Each row of a before or after table is a point. One or more steps were done to the points. Then noise was added and the rows were shuffled. The steps act on how far a point lies along the listed directions, d1 being the first. What was done? A step turns or swaps two directions, mirrors them in a line or flattens them onto one, adds a multiple of one to another, or multiplies one. Angles are multiples of 10 degrees, from the lower direction toward the higher: turns from -170 to 170, lines from 10 to 170 but not 90. Use the fewest steps. Two steps may share a direction if one is a turn and the other turns, adds or multiplies; they go together, in the order done. Otherwise the lowest direction goes first.

Directions:
(1): [ 0.35 -0.36  0.09]
(2): [-0.09 -0.21 -0.46]
Before (14 x 3):
[[-0.04 -0.11 -0.10]
 [ 0.06  0.50  0.41]
 [-0.27  0.21 -0.21]
 [-0.25  0.50  0.54]
 [ 0.16  0.23  0.48]
 [-0.13  0.33  0.02]
 [-0.28  0.05 -0.25]
 [ 0.00  0.51  0.29]
 [-0.07  0.27  0.25]
 [ 0.08  0.23  0.24]
 [ 0.17 -0.30 -0.05]
 [ 0.37 -0.20  0.24]
 [-0.20  0.57  0.55]
 [-0.34  0.24 -0.22]]
After (14 x 3):
[[-0.15  0.20 -0.25]
 [-0.37  0.36 -0.25]
 [-0.50  0.00 -0.60]
 [ 0.17 -0.31 -0.22]
 [ 0.05  0.10  0.32]
 [-0.01 -0.06 -0.35]
 [ 0.14 -0.36 -0.27]
 [-0.30  0.24 -0.53]
 [-0.48  0.07 -0.66]
 [ 0.14 -0.34 -0.06]
 [ 0.06 -0.09  0.11]
 [-0.15  0.40  0.22]
 [-0.22  0.05 -0.31]
 [-0.20  0.14 -0.53]]
Steps: turn d1 and d2 by -110 degrees

Directions:
(1): [ 0.15 -0.06 -0.32 -0.36 -0.50 -0.08]
(2): [ 0.32 -0.34 -0.26  0.36  0.09 -0.31]
Before, 9 rows:
[[ 0.28 -0.09 -0.11 -0.10 -0.12 -0.15]
 [ 0.30 -0.04 -0.39  0.15 -0.11 -0.28]
 [ 0.09  0.04  0.22  0.33  0.24 -0.14]
 [-0.01 -0.12 -0.42 -0.29 -0.44  0.06]
 [-0.19  0.14  0.39  0.27  0.43  0.19]
 [ 0.43 -0.35 -0.18  0.61  0.15 -0.48]
 [ 0.03 -0.14 -0.01  0.02  0.04 -0.10]
 [-0.31  0.14  0.16 -0.30 -0.22  0.22]
 [ 0.19 -0.28 -0.27  0.00 -0.27 -0.21]]
After:
[[-0.46  0.27  0.27 -0.47 -0.25  0.36]
 [ 0.15 -0.01  0.15  0.39  0.26 -0.19]
 [ 0.70 -0.61 -0.39  0.90  0.20 -0.74]
 [ 0.29 -0.39 -0.35  0.08 -0.24 -0.31]
 [ 0.36 -0.14 -0.16 -0.04 -0.12 -0.21]
 [-0.22  0.20  0.42  0.24  0.41  0.25]
 [ 0.06 -0.19 -0.02  0.04  0.06 -0.15]
 [ 0.43 -0.16 -0.49  0.29 -0.06 -0.38]
 [-0.02 -0.12 -0.41 -0.31 -0.48  0.08]]
Steps: multiply d2 by 1.6

Directions:
(1): [ 0.49 -0.45 -0.09 -0.08  0.12  0.02 -0.47 -0.15  0.08  0.39 -0.29]
(2): [-0.41 -0.31 -0.12  0.23  0.28 -0.12 -0.35  0.33 -0.51  0.04  0.17]
(3): [ 0.06 -0.13  0.26  0.02 -0.40 -0.50  0.30 -0.03 -0.24  0.52  0.19]
(4): [-0.28 -0.06  0.40 -0.38 -0.33  0.12 -0.47  0.23  0.35  0.04  0.24]
Before (13 x 11):
[[ 0.07 -0.11 -0.15  0.07 -0.21 -0.09 -0.02  0.07  0.00  0.07  0.01]
 [-0.10  0.12 -0.23  0.21  0.12  0.00  0.34 -0.01 -0.10 -0.22  0.04]
 [-0.10  0.41  0.11 -0.02 -0.16  0.11  0.39  0.07  0.12 -0.16  0.06]
 [ 0.19 -0.15  0.26  0.03 -0.32 -0.62  0.44 -0.10 -0.39  0.42  0.20]
 [-0.03 -0.04  0.18 -0.07 -0.25  0.04 -0.05 -0.04  0.13  0.12  0.04]
 [ 0.01  0.29  0.11 -0.14  0.10  0.16  0.36 -0.16  0.31 -0.08  0.34]
 [ 0.16  0.08  0.27 -0.09 -0.27  0.00 -0.08  0.03  0.45  0.11 -0.11]
 [ 0.12  0.21  0.14 -0.07 -0.49 -0.05  0.09 -0.09  0.26  0.00  0.05]
 [ 0.25 -0.03  0.09 -0.05 -0.20 -0.13  0.22 -0.11  0.11  0.17 -0.01]
 [ 0.12 -0.08 -0.12  0.29  0.09 -0.34  0.41 -0.22 -0.50  0.26 -0.16]
 [-0.30  0.16 -0.10  0.24 -0.03 -0.17  0.25  0.06 -0.14 -0.08  0.08]
 [ 0.07  0.33 -0.38  0.20  0.39  0.25  0.20 -0.06 -0.13 -0.37 -0.18]
 [-0.43  0.29 -0.45  0.34  0.59  0.19  0.21  0.18 -0.30 -0.62  0.16]]
After (13 x 11):
[[ 0.62  0.19  0.25 -0.24 -0.45 -0.03  0.40 -0.30  0.43  0.39 -0.20]
 [-0.04 -0.32 -0.18  0.29  0.10 -0.30 -0.14  0.05 -0.33  0.34 -0.06]
 [ 0.59 -0.37 -0.28 -0.05  0.45  0.17 -0.45 -0.24  0.06 -0.02 -0.40]
 [ 0.08  0.05  0.17 -0.18 -0.23  0.23 -0.10 -0.13  0.38 -0.01 -0.06]
 [ 0.68  0.37  0.19 -0.35 -0.64  0.21  0.15 -0.45  0.87  0.00 -0.24]
 [ 0.57  0.21  0.00 -0.21 -0.13  0.25  0.23 -0.35  0.61 -0.11 -0.28]
 [ 0.40  0.45  0.35 -0.33 -0.47  0.25  0.17 -0.22  1.00 -0.11 -0.24]
 [ 0.15  0.28 -0.15  0.27 -0.02 -0.30  0.69 -0.12 -0.43  0.12  0.00]
 [ 0.19 -0.23 -0.48  0.40  0.61  0.01  0.00 -0.20 -0.51  0.01 -0.42]
 [ 0.64  0.28  0.29 -0.37 -0.26  0.06  0.55 -0.53  0.69  0.31  0.15]
 [ 0.16 -0.15 -0.21  0.26  0.05 -0.25  0.30 -0.09 -0.25  0.20 -0.02]
 [-0.49 -0.46 -0.25  0.63  0.32 -0.79  0.20  0.39 -1.25  0.48  0.48]
 [ 0.02 -0.08 -0.23  0.07 -0.09  0.05 -0.12  0.11  0.05 -0.07 -0.03]]
Steps: turn d1 and d3 by -120 degrees; multiply d2 by 3; multiply d4 by 1.3

Directions:
(1): [-0.21  0.25  0.44 -0.32 -0.13 -0.29 -0.33  0.23  0.33 -0.60 -0.18  0.00
 -0.15  0.15]
(2): [-0.40 -0.26  0.14  0.23 -0.28 -0.19 -0.02  0.07 -0.35 -0.27  0.09 -0.13
  0.31 -0.69]
(3): [-0.11  0.04 -0.45 -0.06 -0.05  0.12  0.18 -0.46 -0.32 -0.52 -0.40  0.05
 -0.45 -0.02]
(4): [ 0.05 -0.16  0.44  0.27  0.16  0.08  0.17 -0.55  0.19 -0.30  0.62  0.11
 -0.19  0.06]
(5): [-0.01 -0.28  0.21 -0.41  0.16 -0.69  0.27 -0.05 -0.33  0.30  0.03 -0.07
 -0.37  0.04]
Before, 13 rows:
[[ 0.25  0.21 -0.28 -0.14  0.20  0.05  0.01 -0.31 -0.01 -0.13 -0.19  0.16
  -0.52  0.26]
 [ 0.02  0.14  0.15  0.32 -0.13  0.29  0.01 -0.47  0.30 -0.76  0.17  0.03
  -0.02 -0.19]
 [ 0.28 -0.38 -0.11  0.40  0.08  0.00  0.14  0.39 -0.24  0.84  0.41  0.00
   0.49 -0.42]
 [-0.20  0.08  0.10  0.10 -0.21  0.16 -0.50  0.55  0.32  0.09 -0.03 -0.08
   0.45 -0.21]
 [ 0.16  0.02  0.07  0.28  0.09 -0.02 -0.06  0.27  0.30  0.39  0.21  0.00
   0.43  0.00]
 [ 0.17  0.14  0.12 -0.15  0.19 -0.20 -0.10  0.56  0.43  0.34  0.07 -0.08
  -0.01  0.16]
 [-0.22  0.15 -0.40  0.04 -0.24  0.08 -0.04  0.10 -0.53 -0.24 -0.49 -0.03
  -0.12 -0.30]
 [-0.04 -0.29 -0.44  0.35 -0.02  0.36  0.54 -0.61 -0.61  0.11 -0.08  0.10
  -0.06 -0.36]
 [ 0.29  0.12 -0.28 -0.10  0.13  0.14 -0.12 -0.01  0.02  0.35 -0.27 -0.14
   0.24  0.03]
 [ 0.03 -0.15  0.37  0.12 -0.05 -0.15 -0.18  0.17  0.22 -0.21  0.26  0.13
   0.14 -0.26]
 [ 0.03  0.12  0.31 -0.25  0.01 -0.06 -0.09  0.15  0.24  0.14  0.29 -0.07
   0.07 -0.01]
 [-0.03  0.02  0.00  0.06  0.02  0.19  0.19 -0.59  0.04 -0.52  0.08 -0.02
  -0.69  0.06]
 [-0.10  0.03 -0.22  0.08 -0.01  0.19  0.11 -0.14 -0.22 -0.47 -0.11  0.13
  -0.55 -0.03]]
After (13 x 14):
[[ 0.19  0.00  0.33 -0.35  0.28 -0.59  0.00  0.63  0.32  0.61  0.17 -0.13
  -0.13  0.18]
 [-0.09  0.04 -0.18  0.09 -0.02  0.20  0.11 -0.11 -0.19 -0.43 -0.09  0.13
  -0.52 -0.03]
 [ 0.05  0.07  0.43 -0.30  0.02 -0.17 -0.10  0.25  0.27  0.28  0.38 -0.09
   0.11  0.00]
 [-0.22  0.31 -0.53  0.27 -0.33  0.46 -0.18  0.13 -0.34 -0.41 -0.52  0.00
   0.08 -0.32]
 [ 0.14  0.02  0.01  0.24  0.10 -0.04  0.00  0.17  0.21  0.30  0.13  0.00
   0.31  0.01]
 [-0.02 -0.05  0.10 -0.03  0.05  0.02  0.22 -0.54  0.00 -0.38  0.14 -0.05
  -0.72  0.09]
 [ 0.05  0.21  0.20  0.45 -0.16  0.46 -0.12 -0.34  0.47 -0.71  0.27  0.03
   0.20 -0.19]
 [ 0.18 -0.19 -0.62  0.56 -0.04  0.44  0.18  0.00 -0.34  0.24  0.04  0.09
   0.27 -0.45]
 [ 0.05 -0.03  0.39  0.34 -0.10  0.13 -0.34  0.31  0.45 -0.22  0.36  0.15
   0.42 -0.26]
 [ 0.23 -0.02 -0.10 -0.47  0.35 -0.51  0.21 -0.33 -0.27  0.13 -0.15  0.10
  -0.81  0.28]
 [-0.13 -0.12 -0.95  0.51 -0.15  0.79  0.59 -1.00 -0.75 -0.51 -0.46  0.18
  -0.28 -0.39]
 [ 0.24  0.03 -0.31 -0.29  0.18 -0.10  0.03 -0.15 -0.20  0.34 -0.36 -0.16
  -0.03  0.04]
 [-0.17  0.17  0.14  0.28 -0.28  0.40 -0.65  0.70  0.54  0.10  0.04 -0.08
   0.71 -0.22]]
Steps: add -1 times d1 to d3; add -1.5 times d2 to d5

Directions:
(1): [ 0.00 -0.80 -0.10 -0.06  0.05 -0.20 -0.01  0.29 -0.19  0.20  0.38  0.12
 -0.31 -0.05  0.35  0.19  0.36  0.45  0.11 -0.34]
(2): [ 0.31  0.02  0.14 -0.37 -0.33  0.41  0.09 -0.33  0.11  0.13 -0.11  0.07
 -0.11 -0.20  0.65 -0.36 -0.20 -0.04  0.61 -0.17]
Before (9 x 20):
[[-0.11  0.40 -0.08  0.00  0.01 -0.14  0.05 -0.17  0.07 -0.06 -0.14  0.10
   0.12  0.14 -0.28 -0.06 -0.28 -0.13 -0.23  0.02]
 [ 0.00  0.11  0.10 -0.16 -0.18  0.16 -0.07 -0.04  0.04  0.11 -0.04 -0.05
   0.03 -0.05 -0.06 -0.06 -0.06 -0.37  0.17  0.12]
 [ 0.02 -0.79 -0.04 -0.16  0.24 -0.12  0.01  0.42 -0.23  0.24  0.39  0.23
  -0.45  0.04  0.49  0.14  0.51  0.56  0.11 -0.39]
 [ 0.08 -1.52 -0.04 -0.08  0.04 -0.37  0.14  0.51 -0.26  0.32  0.59  0.13
  -0.61 -0.29  0.73  0.48  0.67  0.80  0.25 -0.57]
 [ 0.17 -0.47 -0.07 -0.05  0.16 -0.29 -0.01  0.07 -0.08  0.33  0.04  0.06
  -0.10 -0.08 -0.16  0.21  0.21  0.19  0.07 -0.18]
 [ 0.05  0.80 -0.04  0.04  0.20  0.17  0.06 -0.12  0.36 -0.14 -0.05 -0.07
   0.15  0.12 -0.53  0.09 -0.31 -0.35 -0.64  0.34]
 [ 0.12 -0.01  0.05 -0.08  0.12  0.27 -0.03  0.01 -0.03  0.16  0.30  0.10
  -0.11 -0.01  0.14  0.04 -0.06  0.02  0.18 -0.13]
 [-0.10  0.32 -0.06  0.16  0.09 -0.08  0.00  0.10 -0.02 -0.38 -0.16  0.00
   0.32  0.07 -0.55  0.11 -0.05 -0.18 -0.61  0.42]
 [-0.30 -0.19 -0.05  0.42  0.41 -0.54 -0.06  0.59 -0.02 -0.08  0.08  0.05
   0.03  0.04 -0.63  0.43  0.32 -0.03 -0.48  0.14]]
After (9 x 20):
[[ 0.06  0.57  0.06 -0.05 -0.01  0.15  0.07 -0.16  0.06 -0.39 -0.34 -0.04
   0.39 -0.01 -0.36 -0.06 -0.25 -0.31 -0.30  0.45]
 [ 0.20  0.62  0.28 -0.14 -0.22  0.33  0.09 -0.25  0.32 -0.02 -0.51  0.04
   0.18 -0.25  0.12 -0.36 -0.41 -0.52  0.46  0.13]
 [-0.19 -0.11 -0.01  0.01 -0.02 -0.06 -0.08  0.22 -0.04  0.16  0.11 -0.10
   0.04  0.03 -0.30  0.17  0.20 -0.24 -0.06  0.10]
 [ 0.04  0.76 -0.06  0.12  0.23  0.09  0.05 -0.04  0.31 -0.13  0.00 -0.05
   0.11  0.15 -0.64  0.11 -0.22 -0.32 -0.63  0.38]
 [ 0.52 -0.82  0.27 -0.56 -0.48  0.38  0.26 -0.23  0.02  0.31  0.15  0.13
  -0.49 -0.55  1.41 -0.20  0.12  0.34  1.00 -0.50]
 [ 0.37 -0.22  0.06 -0.29 -0.02  0.06  0.00 -0.27  0.04  0.31 -0.14  0.09
  -0.10 -0.21  0.13 -0.08 -0.04  0.03  0.41 -0.23]
 [-0.11  0.34 -0.11  0.05  0.08 -0.19  0.07 -0.11  0.08 -0.05 -0.09  0.07
   0.12  0.15 -0.36 -0.04 -0.23 -0.15 -0.31 -0.01]
 [ 0.31 -0.35  0.16 -0.46 -0.10  0.38  0.14 -0.04 -0.02  0.27  0.10  0.25
  -0.36 -0.11  0.91 -0.31  0.12  0.30  0.61 -0.36]
 [ 0.00 -0.09  0.01 -0.07  0.15  0.19  0.02  0.11  0.00  0.16  0.38  0.10
  -0.12  0.04  0.08  0.16  0.03  0.09  0.10 -0.18]]
Steps: mirror d1 and d2 in the line at 30 degrees
